Each wall is flat, endless, passes through zero and stands at right angles to its row. A trip goes straight from one point to another. List the walls that it crosses, first one first.

Walls:
(1): [ 0.10 -0.09  0.87]
(2): [-0.02  0.17  0.13]
(3): [-0.52 -0.39  0.86]
(4): [-0.57  0.24 -0.58]
(5): [-0.40  0.38 -0.22]
Trips:
[-0.74 -0.58 -0.08] to [0.13 0.53 0.02] -> 2, 3
[ 0.70 -0.12  0.77] to [-0.08 -0.21  0.32] -> none
[ 0.27 -0.44  0.36] to [0.23 0.17 0.39] -> 2
[-0.47  0.43 -0.18] to [-0.09  0.55  0.15] -> 1
[ 0.33  0.43 -0.28] to [-0.65 -0.31  0.39] -> 3, 1
[0.40 0.30 0.23] to [ 0.54 -0.13  0.55] -> 3

Walls:
(1): [ 0.45  0.12 -0.22 -0.27 -0.59  0.26 -0.11 -0.27  0.72  0.27  1.05  0.24]
(2): [-0.59 -0.15  0.16  0.54 -0.17 -0.24 -0.01 -1.05 -0.07  0.39 -0.50  0.17]
(3): [-0.16 -0.64  0.57 -0.58 -0.50 -0.15 -0.25  0.16  0.16 -0.59  0.76  0.51]
(4): [ 0.33  0.31  0.02 -0.24  0.26  1.29  0.48 -0.18 -0.42  0.18 -0.35  0.16]
(5): [-0.51 -0.75  0.45 -0.19  0.30  0.21  0.02  0.37  0.46  0.02  0.30  0.77]
Trips:
[ 0.33  0.30 -0.34 -0.67  0.07  0.04  0.26 -0.09 -0.15 -0.01 -0.63 -0.21] to [ 0.18 -0.10 -0.01  0.36  0.08 -0.34 -0.13 -0.26  0.27  0.22  0.09  0.47] -> 2, 1, 4, 5, 3
[-0.05  0.31  0.01 -0.48  0.15 -0.10 -0.87  0.66 -0.24 -0.55  0.19  0.47] to [ 0.17 -0.07  0.36 -0.72  0.38  0.67  0.55 -0.09 -0.29 -0.15 -0.37  0.25] -> 4
[ 0.35 -0.59  0.36 -0.21  0.32  0.17 -0.21 -0.22 -0.83  0.41 -0.46 -0.91] to [-0.76  0.32  0.05 -0.76  0.01  0.10 -0.40 -0.45  0.36  0.06  0.44 -0.27] -> 3, 1, 4, 5
[ 0.26 -0.51  0.12  0.34 -0.23  0.12 -0.25 -0.08  0.86 -0.51 -0.17  0.52] to [-1.08  0.36 -0.40 -0.31 -0.60  0.13  1.22 -0.61  0.43  0.03  0.05 -0.20] -> 4, 3, 5
